Each row is a point. To make a cloud, some directions were put in groups of two or more. Within a group, all points are equally far from the middle, so they leave a hole (a ring in 2 directions, a hollow ball in 3). The other directions are filled evenly. Then the cloud was stretched, turned, moved and blurred a little. Count the holes, and give their numbers of directions, smallest first.
In the rows, zero is written as 128.

Cloud:
[[128  90 132]
 [137 172  99]
 [119 175 152]
 [ 94 163 170]
 [112 168 111]
 [ 93 112 120]
 [152 168  87]
 [171 149 121]
 [171 150 101]
 [ 87 140 128]
 [100 102 133]
 [110  94 127]
 [166 152 167]
 [105 171 157]
 [164 160  87]
 [106 159  78]
 [156 103 161]
 [170 125 149]
 [108  96 139]
 [106 162  89]]
Holes: 1 (2)

Cloud, 32 rows:
[[120  84 104 166]
 [108 143  98 157]
 [178 120  93 138]
 [110 158  98 115]
 [140  83  80 133]
 [146 163  98 136]
 [146 148 171 110]
 [102 127  97 159]
 [150  83  86 146]
 [ 89 101 156 110]
 [118  77 127  82]
 [163 117 124  73]
 [161 123 153  83]
 [ 89 100 133  90]
 [134  82  83 141]
 [104 146  92 139]
 [ 96  94 109  87]
 [105  97 131 170]
 [117 145 169 145]
 [105 107 104 169]
 [ 87 122 114  93]
 [163  98  82 108]
 [108 138 167 148]
 [124  80 108 166]
 [ 91  97 150 101]
 [178 125  92 136]
 [142  70 154 120]
 [123 164 113  95]
 [ 89 115 105  96]
 [116  84  99  87]
 [104 106 120 173]
 [115  82 109  83]]
Holes: 2 (2, 2)

Cloud:
[[140  90  94 145]
 [103 109 153  97]
 [132 171 167 162]
 [100 152 139  91]
 [122 101 175 141]
 [115 124 179 112]
 [116 145 115 185]
 [121 175 146 173]
 [186 143 148 156]
 [137 129  78 110]
 [143 190 118 137]
 [126 149  82 106]
 [104 149 145 179]
 [ 99 179 137 128]
 [112 127 117 184]
 [119 119  91 168]
 [132 105 142  81]
 [138 148 112  79]
 [128 185 142 110]
 [153 183 143 113]
 [105 121 171 155]
 [ 94 163 101 135]
 [171 110  96 109]
 [155 171 111 167]
 [137  85 112 104]
 [147  91  92 123]
 [171 127 173 153]
 [137  93 136 174]
 [182 113 137 162]
 [111 178 102 126]]
Holes: 1 (4)

Cloud (52 x 6):
[[159 113 142  77  75 118]
 [166 133 100 143 120  91]
 [143 174 115 154  84 107]
 [165 115  96 107 148 105]
 [ 99 118 128  63  82 141]
 [110 162 118 146  95 176]
 [167 139 172 108  89 166]
 [166 167 142  87 125  97]
 [100 108 161 107 136 171]
 [165 114 105 154 150 122]
 [ 90 159 167 126 115 104]
 [109 157 121 148 121 180]
 [170 136 121  87 107  88]
 [ 85 137 164 109  78 143]
 [168 166 100 132 147 148]
 [ 95 161  92 106  92 110]
 [142 107 124  75  91  96]
 [113 112 105  71 134 169]
 [ 99 164  98  93 109 101]
 [112 173  99 135 147 118]
 [160 163 173 108 136 107]
 [ 88 156 160 139 117 104]
 [112 102 109 151 155 125]
 [153 101 107  76  85 148]
 [155 106 113 159 148 113]
 [102 126 146  71 125 175]
 [112 110 133  68 144 164]
 [ 88 116 141 138  90 165]
 [163 111  96 133  81 149]
 [164 118 100 100 140  96]
 [171 135 119  88 117  88]
 [ 85 150 147 143  78 127]
 [160 113 146 151  80 156]
 [152 100  96 136  85 152]
 [ 91 132 158  82  83 153]
 [165 125 105  91  82 101]
 [178 141  99 102  97 165]
 [118 164  96 124 134 175]
 [117 161 157  82 143 170]
 [132 181 150  80  88 109]
 [177 151  99 125 147 116]
 [115  93 117 148 136 165]
 [ 96 127 122  68  90 109]
 [105 172 161 144  90 110]
 [144 175  98 113  79 158]
 [ 96 110 151 141 149 114]
 [125  92 158  90  77 133]
 [161 109 117  84 152 111]
 [122 174 174 121  81 116]
 [126 178 123 156  85 110]
 [174 143  99 117 130  94]
 [108 155 149  71 100 175]]
Holes: 3 (2, 2, 2)

Cloud:
[[149 151 102 157  89 120]
 [115 165 106 156 146 134]
 [ 73 119 116 156 158 102]
 [118 179 166 156 121 108]
 [152 147 185 120 142  92]
 [130 108 129  95  85 140]
 [118 158 134 167 163  83]
 [101 106 140  96  69 153]
 [150 134 147  85 146 110]
 [107  95 120 166  96 132]
 [ 75 133 163  96 104  74]
 [ 81 177 166 109 104 117]
 [ 96 157 163  91 161  85]
 [119 158 100 119 148 114]
 [ 83 170  93 137 118 149]
 [137 148  99 128 125 162]
 [153 116 111 145 148 124]
 [111 168  96 116 118 115]
 [157 127 105 148 102 100]
 [ 90 138 121  94 160  68]
 [ 64 171 171 123  84 134]
 [157 108 103 112  90  80]
 [114 154 106 126 184 151]
 [142  77 121 148 149  91]
 [157 141 176 108 102  90]
 [104 143 114 102 182  80]
 [ 98 153 105 113 159 102]
 [ 59 115 110 129 143 159]
 [ 87 158 168 161 130  75]
 [ 96 162 188 132 180 105]
 [103 175 175 119 118  80]
 [127 118 110 107  72 170]
 [102 162 102 121 164 157]
 [157 116 180  99 131  87]
 [135 147 112 102 166 120]
 [ 71 148 177 110 132 104]
 [130 107 168  94 138 159]
 [ 96 102 174 165 103  87]
 [141 100 195 123 142 110]
 [131 104 148 173  74  97]
 [150 105 138 168 140 118]
 [110 159 124  93 168 129]
 [ 83  89 124 162 147 126]
 [138 134 183 136  93 151]
 [154  96 109 114 121  86]
 [146 116 179  96 153 127]
 [153 104 147 169 138 103]
 [117 159 150  89 179 154]
 [122 171 131  89 119 130]
 [129  91 186  99 155 125]
 [163 122 143 168 107  77]
 [ 85 101 108 118  82 139]
 [125 110 183 139  72 106]
 [147 122 109 133 162 145]]
Holes: 2 (2, 2)

Cloud (80 x 8):
[[131  97 116 112 115  85 139  90]
 [146 175 117 159 122 179 135  92]
 [100  98 134 143 150 170  87 148]
 [114 169 161 175 100 133 139 119]
 [ 76 131 140 157 127  89 145 109]
 [ 94 119 188 140 124  98 140 131]
 [139 113 184 135 182 113 140 113]
 [145 109 167  66 117 131 133 133]
 [138 183  99 106 130 176  96 157]
 [173 118 120 161 133 171 104  90]
 [ 90 137 101 167 134 150  86 131]
 [ 82 140 122 131 144 163  82 177]
 [105 117 152  89 174 106  84  73]
 [159 185 141 115 145 195  98 143]
 [ 92 127 108 117 160 172 101 166]
 [132  93 136 116 155  77 125 120]
 [ 99 100 159 127 151 137 171  82]
 [175 167 150 149 107 184 100 146]
 [128 171 130 172  94 139 143  99]
 [170 170 126  88 121 146 104  90]
 [ 84 126 126 131 170 176 137 141]
 [113 183 160 144 175 181 117 160]
 [101 178 128 107 134 140 169 132]
 [ 98 168 169 168 148 114 128 166]
 [141 170 105 165 177 133  78 103]
 [ 75 127 146 140 139 117  78 142]
 [124 174 164 159 110 121  83 173]
 [100 181 114 115 126  90 102 112]
 [135  97 116 123 121 188 119 102]
 [ 96 132  91 140 141  74 113  96]
 [104 114 120 101 147 150 171 114]
 [137  91 114 180 141 131 107 105]
 [ 79 118 151 111 188 126 127 129]
 [147  97 114 109 104 125  90 130]
 [117  99 122  94 179  95  99  87]
 [105 126 103  73 121 148 116 155]
 [134 121  93 135 107 158  86 160]
 [ 96  97 160 135 163  99  92 122]
 [130 161 114 181  94 128 113 112]
 [128 113 186  98 127 109 151 103]
 [141 184 141 120 118 102 147  89]
 [105 115 193 160 163 123 133 118]
 [100 133 180  84 102 113 125 156]
 [145 116 107 109 133  99 167  90]
 [ 85 127  94 157 133 160  86  94]
 [ 95 150 152 150 105 192  98 159]
 [147 113 115  70 159 159 114 148]
 [142 187 156 126 118 190 139 130]
 [159 161 113 137  90 113 112 117]
 [153  94 135 109  90 135 127 110]
 [ 71 119 128 138 164 135  81 113]
 [158 142 177 161 186 148 118 127]
 [118 146 168 131 138 139  53 106]
 [ 98 161 166 136  99 150 153  82]
 [137 101 116  77 114 136 116  86]
 [150 161 169 150 127 185  81 122]
 [134 165  75  98 137 128  94  87]
 [ 71 154 116  86 127 124 103 101]
 [106  92 137 145 197 138 119  91]
 [ 97 143 166 139  82 162  90 165]
 [112 129 193 130 110 124 151  93]
 [ 91 125 148  86 100 146 114  73]
 [129  97 112 172 119 102 125 110]
 [103 116 118  82 148 180 123 155]
 [124 187 142  87 132 120  95  73]
 [ 94 123 146 106 139 198 135 151]
 [126 185 134 120  90 119  97 128]
 [145 130 181  98 117 105 131  85]
 [123 171 133 146 118  88 125 170]
 [132 183 126 141 141 127  70 177]
 [144 164 186 155 168 178 124 151]
 [159 160 129 122 203 128 134  86]
 [166 182 142 109  88 156 114 148]
 [166 156 130 127 186 149 149  94]
 [ 80 120 144 113 105 103 156  78]
 [102 182 144  90 104 129  98 115]
 [155 166 152 126 186  94 122 122]
 [ 82 142 135  86 156 173 126 164]
 [123 116 107 100 136 138 176 116]
 [103 167 117 190 119 128  90  88]]
Holes: 2 (3, 4)

Cloud, 93 rows:
[[101  95 117 150  61 121 115 122  80]
 [ 94 139 157 140  98 135 184 130  72]
 [112  87 143 172 131 137 156 129  76]
 [146 162  75  90 117 172 117 142 120]
 [118 159 149 108 154 186 114 103 151]
 [ 97 137 154 105  87  98  84 109 106]
 [100 150  79 165  99 147 116  75  89]
 [171 136 120 126 145 181 168 159 148]
 [102 141 182  83 105 106 145 111 137]
 [133 116 177  97 123 146 178 169 134]
 [116  94 166  87 147 117 140 154 144]
 [ 83 164 122  71 144 152 143 113 137]
 [106 135  63 113 125 127  97 134 143]
 [150 111 155  92  56 153 133 127 139]
 [132 184 152  78 122 132 141 139 112]
 [ 88 153 125 131 102 109 195 156  81]
 [161 105 123  82 146 157 136 142  73]
 [104 130  92 128 105  83 137 100 168]
 [ 91 160 130 152  99 171 106  94 143]
 [101 146 162 137  78 111  95 146 141]
 [ 81 101 112 163  91 117 111  93 105]
 [101 111 159  96  91 100 157 176 132]
 [153 182 105 107 148 104 169 166  93]
 [160 174 125  99 150 121 168 137 111]
 [144  90 107  80 133 162 144 111  68]
 [104 142  73 142 143 181 137 140 136]
 [169 113 127 117 127  83 123 109 134]
 [141 103  94  62  75 144 133 103 118]
 [105 152 103 127 126 146 204 134 133]
 [127 180  99 156  80 128 134 170 143]
 [107 126 169 150 102  85 129  96  74]
 [127 176 113  80 150 137  97 136 123]
 [141 171 112 100 107 101  83 105 136]
 [115  70 112  69 121 150 100 103 151]
 [134 151 175 146  90 110 153 146  82]
 [148 142  98 155  88 114 142 130 181]
 [107 169  81 137  90 131  89 107 103]
 [ 87  82 140 160 119 124 145 129 165]
 [125 129 183 139  74 106 127 103 128]
 [176 142 124 128 123 159 173 101 119]
 [105 102 160 128 119 101  82 124 129]
 [156  84 114 130 120 167 102  80 156]
 [139 129  58 140 106 118 103 151 110]
 [121 106  81 135  97  74 135 105  80]
 [141  97 105  90 127  93 156 145 136]
 [143 155 147 100 138 100 101 173 147]
 [125 189  90  85 130 147 144 182 109]
 [164 150 140  95 163 140 163 170 152]
 [115  72 131 145  65 135 117  76 152]
 [ 78 117 131  69  97 166 119 139 144]
 [129 176  88 156  85 158 141 105  94]
 [ 84 157 113  87 160 159 115  78 130]
 [106 149  84  95  67 131 161  94  66]
 [123  76 133 137 118 160 164  88 115]
 [123  94 134  77  98 104 174 112 147]
 [153  95 140 114 143  93 150 162 106]
 [ 91 126 175 159  99 126 142 103 150]
 [146 100  98 156 108 140 145  92 162]
 [ 87 112 162 160  79 146 118 121 155]
 [100 131 182  80 126 108 142  87 130]
 [135 137  94  92 119 167 196 151 171]
 [ 94 131  64 111 128 158  99  84 107]
 [158  88 100 127 149 148 111  92 122]
 [130 162  65 139  86 152 115 154 105]
 [151 144 173 161 115 123 163 145  83]
 [116 171 152  96 154 147 148 116  61]
 [121 120 166 100  69 142 155 102  81]
 [102  98 135 162  86  92 137 151  83]
 [106 187 146  98  88 109 144 120 156]
 [161  93 123 166  82 121 131 123  91]
 [ 82 127 154 128 132  87 129 177 123]
 [ 79 135 108 163  85 102 121 160  80]
 [127  89 134 133  72  97 156 174 152]
 [165 154 129 112  89 179 114 149 107]
 [121 166 115 144 169 133 158 135 168]
 [108 148  72 130 162 122 105  83  89]
 [148 184 116  75 135 131 151 138 124]
 [161 144 106  86 155 178 128 158 157]
 [155  96 119 105 116 138  76 145 171]
 [ 93  92 126 144  68 115 119 159 151]
 [133 109 176 146 136 101 121 135 143]
 [146 131  95 141  75 106 162 143 169]
 [115 187 121  75 125 130 161 103 145]
 [132  91 103  94 151 162 168 157 119]
 [ 87 148 133 124 111 145  63 108 154]
 [166 138 136 150 161 144 147 126 130]
 [130 111  94 101 160 127 163 107 165]
 [103 175 147  82 155 127 144  87 151]
 [163 164 159 113 127 113 164 136  86]
 [150  96 125 119 112 116 181  82 160]
 [134 134  77 125 150 170 188 144  97]
 [145 153 114  96 156 181 109  98 164]
 [ 89 159 163 136  81 112 146  77 147]]
Holes: 2 (3, 4)

Cloud, 91 rows:
[[122 115 160 142 165 153 115 141 104]
 [124 144 171 130 146 189 110 123 110]
 [155 113  88 131 120 110 133 152 143]
 [142 151 156 168 106 101 129 181 172]
 [136  86 127 146 149 159 186 120 123]
 [172 123 157 125 131 140 170 170 141]
 [160 152 138 132 110 131 165 177 129]
 [173  61 105 112 123 164 141 145 132]
 [120 151 107  96 112 137 123  90 101]
 [156 124 141 174  64 128 160 143 123]
 [128 144 161 106 122  84 145 135 107]
 [ 86 111 161 170 142 183 143 128 151]
 [139  73 116  92 141 173 128 146 185]
 [175 137 152 114  93  99 150 137 103]
 [165  81 125 177 138 162 163 147 139]
 [109  91  87 105 116 181 147 133 160]
 [129 152 147 154 151 122 147  79 150]
 [ 96 127 143  81 113 165 152 121 140]
 [119 133  70  71 148 145 179 126 110]
 [124 106 159 110 113 165 112 156 103]
 [147 142  96 133 106 160 151 140 130]
 [138 168 105  74 127  79  70 162 167]
 [118 125 159 141 165 147 188 145 115]
 [114 112  92  94 101 133 226 140 120]
 [144 125 124 218 106 115 123 123 133]
 [115 176 117  99 174 108 131  89 122]
 [152 166 149 116  82  69 105 113 111]
 [140 183 110  87  80  85  99  99 146]
 [159 118 108 101 107  94 137 177 122]
 [134 172 126 112 169 170 166  96 101]
 [140 173 120 147 103  74 142 151  73]
 [146 133  95 100 113 139 103 179 135]
 [102 142 136 144 139 192 154 116 127]
 [116 150 132  96 135 149 130  90  90]
 [107 215 105  92 134 118 120 122 138]
 [168  98 144 184  79 140 116 142 152]
 [153 102 154 151 104  79 135 140 196]
 [136 162 185 131  96 126 194 116 168]
 [140 137 143 106 149 151 168  85 181]
 [128 147 134 114  59 128 118 112 151]
 [175 114 150 172 121 114  65 115 144]
 [189 126 139 140 101  74  98 118 116]
 [113 123 144  77 132 126 191 122 153]
 [135 138 173 135 138  97 118 119 185]
 [130 147 126 150 145  92 202 103 124]
 [172 130  94 121 173 123 125 107 133]
 [141 105 113 120  84 145  78 161 149]
 [163 136 129 202 150  83 107 160  99]
 [174 115 152 166 134 106 126 141 148]
 [128 163 152  73 124 148 130 139 168]
 [144  95 130 182  95 154 193 109 110]
 [158 135 122 184  98 153 120 112 129]
 [130 123 101 142  87 112 146 158  63]
 [120 175  73 132 129 110 121 138 155]
 [145 182  95 136 127 108 118 161  86]
 [119 172 127 100 122 147 175 159 117]
 [ 99 108 110 128 138 154 130 128 182]
 [110 130 133 127  61 121 152 127 117]
 [137 153  49  58 127  96 125 115 120]
 [147 106 166 197 127 136 126 169 168]
 [106 157  92  62 151 179 168 150  85]
 [160  92 114 181 145 180 125 127 123]
 [103 186 102  83 122  72 173 133  94]
 [160 102 169 140 157 183 112 135 123]
 [160  90 143 180 127 156 124 177 116]
 [121 137 166 153 146 193 144  96  99]
 [ 99 172 103  53 169 105 169 138 102]
 [175 123 109 148 116 183 139 134 180]
 [126 104 109 143 184 132 155 157 109]
 [148  81  96 111 117 168 145 140 179]
 [178 122 105  92 101 148 115 134  99]
 [147 115 132 163 159 163  78 110 176]
 [169 122 144  74 155 105 136 112 145]
 [117 172 108  39 182 109 145 119 100]
 [121 123 108 121  66 118 171 121 165]
 [158  81 109 135 161 183  85 139 117]
 [138 174 124  93 147 131 160  72 144]
 [139 161  86 101 111  96 114  92  79]
 [106 119  77 114 145 131 123 144 168]
 [108 119 143 120 137 116 145 192  96]
 [119 135 135  76 152  83 133 138 146]
 [148 150 170  96 135  93 117  97 190]
 [114 101  90  96 104 189 127 115 161]
 [124 122 164 104 131 103 140  91 119]
 [136 114 100  77 153  97 119 111 167]
 [106 131  81 102  97 130 203 166 127]
 [143 114 169 104 143 146 131 115 135]
 [137 153 123 113 154 162 174  89 118]
 [104 175 141 143 143 186 108 112 109]
 [135 117 158 121 148 138 146 153 168]
 [146 136 124 102 172 123 120 173 107]]
Holes: 1 (3)

Cloud:
[[162 164 175 128  82 122 150 153 177]
 [168 119 107 158 117 138  58  57 194]
 [114 186 152 120 143  81 108 107 159]
 [181 123 122 126 106 129 129 103  94]
 [141  78 119 124 144 107  82 141 107]
 [ 92 112 110 153  86 126 151 111 129]
 [144 118 118  86 161 125 109 116 168]
 [137 171 119 170  94  87 129 134  96]
 [153 122 125 166 108  94 136  87 107]
 [132  88 138 110 109 122  90 117 177]
 [118 115 119 105 137 160 134  91 129]
 [156 163 122  71  89 131 141 112  82]
 [ 94 124 154 143 135 129 149  92 112]
 [125 149 159  93 154 149 108  82 141]
 [103 142 185 117 119  98 112 147 209]
 [122 163 118 125 122  92 127 151 121]
 [160 130 142 119 163 163 128  96 170]
 [101 134 163 195 108 133 134 178 150]
 [117 160 148 144 157 153 130  88 108]
 [161 131 173 170 113 124 102 140 138]
 [175 101 149  97 135 144 160 150 141]
 [186  50 119 116 158 135 112 138 133]
 [164 102 128  93 160 128  99  65 195]
 [157 129 128  92 157 103 112  39 124]
 [133 137 113  69 191 132  99  83 164]
 [104 187 161 112 108 105 135 130 119]
 [141  87 106 107 117 113  89 144 120]
 [170  62 122 120 162 104 145  82 139]
 [103 158 111  98 110 127 143 175 185]
 [203 119 118  70 166 133 116 107 124]
 [ 94 136 103 148  58 125  92 180 130]
 [131 149 179  96  79 121 164 148 130]
 [123  93 150 146 190  93 171 140 182]
 [103 117 124 100 116 154 164 101 145]
 [ 93 122 170 125 130 151 117  95 127]
 [185 132 125 136 109 147 108 151 158]
 [141 118  91 131 142 122  98  68 128]
 [148 120 123 108 187  94 127  80 146]
 [121 164 160 107 102 135 142 148 163]
 [114 168  94 141 114 106 134 139  90]
 [104 132 154 167 109 101 165  99 169]
 [111 117 162  83 127  88 119 112 112]
 [145 146 166 114 159 126 106 137  97]
 [107 109 157 117  85 168 140 125 107]
 [132 122 141  99 154 139 118 168 113]
 [143 113 138  95 118 145 131 109 151]
 [ 74 132 143 144 161 120 121  90 143]
 [200 116 120 132 164 122 133  97 176]
 [105 108 122  88 168 146 156 101 130]
 [133 140 134  53  83 107 155 131  65]
 [135 136 122 143 134 118 122  68 171]
 [111 147 138 132  81 103  93 185  98]
 [143 132 125 150 214 120 144  94 168]
 [106 116 131  76  97 152 129 166  98]
 [168 102 111  58 154 116  99 104 115]
 [125 147 114 102 190 158 147 138 147]
 [109 126  81 104  99 146 118  86  88]
 [ 82 160  90 138 120 127 117  83 118]
 [151 100 162 147 184 144 120  89 184]
 [103 155 133  65 136  80 133 102 106]
 [ 96 117 137 115 119 133 119  60 165]
 [ 95 136  87 172  96 127 167 142 143]
 [165 138 152 140  76 101 108 148 101]
 [123 116 162 164  82  70 107 109 152]
 [148 112 165 100 113 122 141 118 153]
 [162 103 121 138 104 131 118 105 112]
 [136 122 117 100 147 121 106 141 104]
 [196 119 160 127 185 122 152  78 164]
 [175 124 110 144 153 118 106  99 209]
 [ 97 149 141 135  80 114  75 177  77]
 [196 132 166 119 158 124 148 171 130]
 [130 142 106 190 116  90 137 132 143]
 [156 106 104 158 130 112 125  68 160]
 [ 79 128 140 157 102 111  78 116 151]
 [145  74 149 143 116 125 138 121 136]
 [165  81 174 130 205 107 158 143 221]
 [191  88 124  87 166 105 112 119 168]
 [125 117  89 126 133 107 108 107 143]
 [143 144 115 114 168  53 111 124 163]
 [104 110 138 108 130 141 101 154 170]
 [150 190 159 136 105 111 116 158 137]
 [121 138 120  66 163 149 151 110  93]
 [166  95 143 161 182 139 120  82 167]
 [162 101 128 110  67 126 113 148 159]
 [175 130 106 122 180  51 132  92 135]
 [167 145 149 132 174 110 151  97 123]
 [101 163  99  97 122 122 115 168 169]
 [152 121 181 124  87 134 140 133  95]
 [113 120  88 135 120  92  92  93 123]
 [133  85  96  55 153 130  92  85  82]
 [157 108 149 129 158 119 151  79 193]
 [157 119 154 138 154 151  76  67 170]
 [119 110  94  76 140  68 120  99 109]
 [117  76 160 174 159 119 123 148 149]
 [108 142 126  77 113 116 127  66 194]
 [ 92 135 148  83 136 137 141  95 135]
 [176 133 143 148 125 142  82 117 143]
 [112 123 132 123  57 153 127 139 125]
 [136 170 162 126 109 115 153 146 180]
 [164 112 110 110 131 103 103  53 150]
 [149  96 133 110 148  64 150 161 154]
 [165 103 135 160 139  88 135  92 157]
 [148 117 159 155 122 170 159 117 131]
 [122 134 192 126  96 102 122 141 167]
 [108 125 141 172  86 102 111  77 189]
 [161 121 124  85 117 124 184 129 118]
 [151 154 160 219 163 135 130 139 142]]
Holes: 0
